Every row gives one point. The points of each table are mixes of a few directions, plus a little noise. Count the directions of each table, and those that both share. Where both have some left over, give the other angles between the two spaces (their principal angles), to ten degrees, smallest first.
In the rows, zero is written as 128.

First, 6 rows:
[[124 115]
 [133 149]
 [138 167]
 [140 172]
 [121 101]
 [112  64]]
Second:
[[157 120]
 [153 121]
 [ 97 136]
 [102 135]
 [ 94 137]
 [199 109]
 [ 96 137]]
Directions: first 1, second 1, shared 0; angles 90

First (5 x 4):
[[122 112 126 115]
 [108 120 147  85]
 [148 173 131 152]
 [138  70  79 119]
 [124 165 158 169]]
Second:
[[151 103 114 146]
 [ 97 161 147 104]
 [122 119 133 108]
 [122 205 126 195]
 [142  63 122  90]
 [136 107 124 123]
 [124 138 131 129]]
Directions: first 3, second 2, shared 1; angles 30

First (10 x 8):
[[ 94 156 104 107  96 126 105 121]
 [106 115 130  94  73 136 120 104]
 [108 120 127  99  83 134 120 109]
 [126 125 130 123 119 129 127 124]
 [162  96 156 148 157 130 155 133]
 [170  90 162 153 165 132 158 134]
 [134 144 120 145 157 122 127 143]
 [ 95 167  97 116 112 124 102 129]
 [189 129 143 199 241 116 160 171]
 [ 94 138 114  94  77 132 108 111]]
Second (7 x 8):
[[ 89 132 167 166 121 108 128 130]
 [208 148  82  53 115 156 155 153]
 [154 154 115 134  93 150 163 122]
 [124 102 142 147 142 140  61 134]
 [ 91 103 132 111 174  92 120 124]
 [113 117 146 130 141 115 104 140]
 [117 140 115 157 110 136 167  93]]
Directions: first 2, second 4, shared 0; angles 80, 90

First:
[[113 202 120 103 123 147 140 208 139 131 120]
 [130  93 136 160 141 100 133 116 133 111 124]
 [124 151 139 121 105  94 146 124 174  96  88]
 [129 105 122 143 148 142 119 133  99 142 154]
 [116 117 124 161 153 116 137 174 118 109 142]
 [166 109 144  93 108 146 105  24 131 187 106]
 [123 113 133 167 156 105 140 167 129 114 127]
 [124 134 105  76  90 175 103  77 100 134 164]]
Second:
[[129 105 130 134 110 116 121  98 135 134  87]
 [159 169 108 137 135 143 164 104 135 121 148]
 [130 172 151  90 165 133 134 162 137 119 213]
 [129 116 139 122 120 117 121 109 137 131 113]
 [102 151 130 114 164 145 121 213 104 120 201]
 [148 105  98 168  92 127 141  69 129 134  50]
 [144 120 116 144 109 126 139  86 136 130  88]
 [ 82  85 150 115 131 116  83 183 110 135 124]]
Directions: first 4, second 3, shared 1; angles 70, 90

First, 11 rows:
[[119 117  80 112 150 120 123 151 130 128 131 112 141 134]
 [ 60 129  85  55 207 156 158 105  83 145 133  64 135  98]
 [112 153 212 125 122 162 155  64  98 138 123 130 102  99]
 [140 121 111 137 121 116 118 147 141 124 129 135 134 139]
 [100 111  44  87 179 121 127 160 122 131 134  90 150 130]
 [171 121 132 171  84 103 104 158 162 116 126 165 131 153]
 [148 136 173 154  97 129 126 114 135 125 125 152 117 129]
 [129 115  80 122 140 114 117 159 138 125 131 120 142 140]
 [124 132 140 126 129 134 133 118 122 130 127 127 124 123]
 [113 132 133 114 141 138 137 114 115 133 128 117 125 118]
 [192 141 220 205  39 116 111 118 161 115 120 198 107 145]]
Second, 11 rows:
[[147 140 111  98 150 115 119 120 130 141 118  66 149 115]
 [127 132 137 148  65 173 154 134 138  99 164 135 119 129]
 [206 134 109 123 159  40  66 141 163 154  82  84 167 136]
 [125 135 127 126  84 176 152 133 127 116 156 110 121 127]
 [159 131 128 139 131  87 106 126 152 121 115 119 148 126]
 [105 120 128 126 121 164 140 146 103 146 133 157 101 144]
 [ 59 122 139 117 151 166 164 104  94 119 144 156 106 113]
 [ 53 109 146 139 118 196 168 137  83 130 150 212  76 143]
 [196 139 109 120 120  91  92 146 156 145 109  72 156 135]
 [104 128 132 122 138 139 141 115 118 121 134 131 124 118]
 [125 119 142 149 172  62 105 108 142 116 102 165 142 121]]
Directions: first 2, second 4, shared 1; angles 60

First, 9 rows:
[[130 121 122 116 142 120 118 122 129 134 140 130 112 122 127 131 126 130
  153 125]
 [124 145 142 155  96 146 152 142 127 115 100 125 165 141 130 122 133 124
   70 135]
 [119 162 157 183  63 165 177 157 125 102  70 121 204 155 133 115 139 121
    9 142]
 [132 112 114 102 159 111 105 115 129 140 155 131  92 115 126 134 123 131
  184 121]
 [135  99 103  82 183  97  87 104 130 150 176 134  64 106 124 139 119 134
  228 116]
 [135 101 105  85 180  99  89 105 130 149 173 134  68 107 125 138 120 134
  222 117]
 [121 159 154 176  70 161 172 154 126 104  77 122 196 152 132 116 137 121
   21 140]
 [128 128 128 128 128 128 128 128 128 128 128 128 128 128 128 128 128 128
  128 128]
 [129 125 126 124 133 125 124 126 128 130 133 129 122 126 128 129 127 128
  137 127]]
Second:
[[169  89  65 124 178 139 164 148  98 148 171 126 115 151 107 158 169 137
  101 146]
 [141 141 154 150 131 119  77 102 151 147 111 142 132  98 156 107  78 133
  158 153]
 [123 146 136 142 101 127 117 130 143 133  98 131 135 123 150 111 120 133
  144 144]
 [148 110 113 110 191 105 114 144 107 150 217 111 109 146  89 105 155 133
  111 146]
 [100 139 145 141  94 166 116 144 127 108 101 102 156 130 142 129 120 134
  127 108]
 [110 117  52  78  94 112 217 171 118 122 114 130  76 170 120 152 225 130
  171 114]
 [ 96 136 153 120  91 140 126 102 142  99  75 138 130 104 148 154  96 118
  161  83]
 [108 144 179 142 107 140  95  97 143 108  94 132 152  99 144 130  73 119
  131 103]
 [159 131 156 147 167 105 125 113 122 138 170 142 148 128  98 105 114 115
   48 155]]
Directions: first 1, second 6, shared 1

First, 8 rows:
[[143 125 130 101 145 143 125 129 111 131 131 129 134 129 107 177 171 108
  130 162 115  80 162 145 142 130 138 138 145 113 109 118]
 [119 168  75 156 120 187 138 123 120  95 186 115 102 117  98  75 121 124
  172  98 134 129 151  69 143 154 122 108 157 174 108 124]
 [147 125 126  96 148 150 125 129 109 131 133 129 134 129 100 185 183 103
  132 169 113  67 169 147 146 132 139 138 151 110 103 116]
 [134 145 102 124 134 167 132 126 113 113 158 123 117 123 100 134 155 113
  152 136 123  96 162 110 146 143 131 124 153 139 106 120]
 [147 126 125  96 149 152 125 128 106 129 135 130 133 129  98 187 185 102
  134 169 112  66 172 147 148 133 139 139 154 110 102 114]
 [100 127 137 178  98  84 131 128 162 127 112 127 123 128 178  40  39 169
  113  66 151 227  55 105  95 118 110 112  87 152 170 149]
 [124 105 162 130 122  78 124 130 145 146  88 134 141 135 163 125  99 144
   97 123 133 164  89 153 108 108 125 134  97 110 155 138]
 [114 103 168 144 112  62 123 130 157 148  80 135 141 134 179 101  70 159
   91 103 142 195  64 150  96 104 119 129  83 115 171 145]]
Second, 11 rows:
[[112 167 102 147 128 157  95 126 100 150 136 130  96 138  91  82 123 130
  125 120 121 103 174  91  69 144 151 116 135 166 108  99]
 [135  97 107 123 127 121 154 184 110 129 154  99 133 142 118 158 137 127
  124 117  95 166 104 109  99 159  94 102 127  96 106 153]
 [127 100 131 149 116 102 161 163 143 101 156 104 146 123 162 126 115 148
  137  95 121 203  67 109 137 137  78 113 118 103 124 177]
 [122 178 116 126 130 155  95 105 114 127 152 162 113 100 100  99 169 116
  125 129 137  59 180  98 121 148 148 155 140 151  92 108]
 [130 116 148 109 100  94 139 122 168 109 116 160 137  88 171 108 124 115
  115  96 145 175  73 142 147 125 120 165 100 102 146 162]
 [115 100 139 180 142  82 151 126 139 133 120  99 161 169 158 130  43 194
  119 134 153 152  81 134 165 101  94  83 110 150 175 118]
 [126 117 115  88 128 137 105 132 108 180  69 136 101 156  93 144 106  98
   99 151 107 111 155 163  70 124 180 122 121 129 153  88]
 [133 122 135 131 130 103 148 128 140 102 165 142 160 106 145 148 149 140
  122 129 143 109 103 120 184 139  93 144 124 109 113 147]
 [126 163 121 175 160 179 112 110  96 122 152  86 117 160 100 121 140 155
  174 155 127  80 196 102 135 113 133  91 173 177 103  98]
 [144 113 121  50 110 153 113 145 122 155  80 148  92 116 104 152 166  54
  115 131  90 145 145 166  67 138 179 157 127  89 126 131]
 [141 135 172 129 137 126 130  68 164  98 105 142 148 107 167 138 134 133
  155 150 164 105 128 173 216  79 141 161 138 134 157 128]]
Directions: first 2, second 6, shared 1; angles 30

First:
[[123 228  88 152  93 207 105  79 136 194 150 139 188  79 187 208  48 212
  164 211  57 200 105 174 119  54 181 156 125 145 140 110]
 [107 130 153 122 135  96 154 150 147 112 133 126 126 115 108 135 156 100
  131 130 128 134 101 134 124 145 119 138 135 114 140 127]
 [ 96 123 181 136 151  83 132 158 149  80 129 102 140 128  54 114 199  53
  130 125 144 112 149 146 144 147  92 144 138 124 131 121]
 [153  97 139 123 126 111 151 155 120 133 125 162 128 118 127 104 128 147
  134 105 160  91 139 124 111 152 145 117 137 113 135 118]
 [167 113 111 102 101 145 130  92 122 142 118 113  94 147 122 120 115 150
  149 100 130 132 127 128 124 130 123 101 135 177 125 118]
 [169  75  93  86 111 127 149 105 110 139 112 129  54 166 160 102 106 151
  117  71 144 121  95  84 116 157 121  86 124 149 121 145]
 [ 97 145 144 164 155 131  89 143 127 106 132 117 171 128 106 124 151  93
  112 155 128 116 177 138 150 108 117 151 120 110 116 131]
 [111 113 114 140 152 126 113 142 113 119 126 137 124 144 160 116 122 118
   89 128 133 118 130  95 136 129 126 131 109  92 116 155]]
Second:
[[141 123 119 118 103 153  79  76 131 147 109  83 129 152 102 122 151 120
  167 159 126 149 123 122 151 130 112 124 162 184 140 120]
 [ 88 118 154 156 172 100 107 164 126  85 129 118 148 139 100 109 169  65
   90 130 143 100 167 121 150 129 102 146 113  90 113 143]
 [161  88 128  99 105 111 154 128 129 145 115 141 100 131 125 108 134 147
  152 109 153 119  92 113 111 166 136 106 155 140 151 120]
 [123 153 112 171 148 170  78 125 106 122 135 131 170 134 139 125  99 136
  102 136 119 108 215 142 145  77 133 138  95 121  92 130]
 [122  87 125 132 144 118 103 139 114 122 115 131 124 152 136  96 150 109
  110 130 156 105 132  89 140 150 120 125 136 107 129 147]
 [105 113 131 145 176 102 137 169 110  76 136 134 107 149 137 108 129  88
   56  77 139  93 171 109 135 122 105 126  75  81  88 156]
 [154  74 123 113 110 133  79  92 121 149  98  99 117 164 106  87 165 117
  159 143 158 119 123  92 149 163 113 111 175 169 146 131]
 [156 109 151  95 107  94 185 142 144 128 127 142 102 111 102 122 139 137
  156  92 147 117 100 145 102 163 133 113 148 144 145 107]
 [115 208  92 144  99 196  92  72 138 180 139 114 170 101 173 194  75 181
  158 209  63 203  95 157 135  69 157 152 131 155 140 120]
 [126 156 140 130 134 105 204 178 135 126 156 189 137  75 155 158  90 167
  118 107 121 119 113 160  88 122 166 137 106  81 133 115]
 [121 174 130 106 110 122 187 120 155 126 146 124 102 103 132 178 106 141
  141 114  86 173  76 161 106 113 131 130 115 142 133 118]]
Directions: first 5, second 6, shared 5
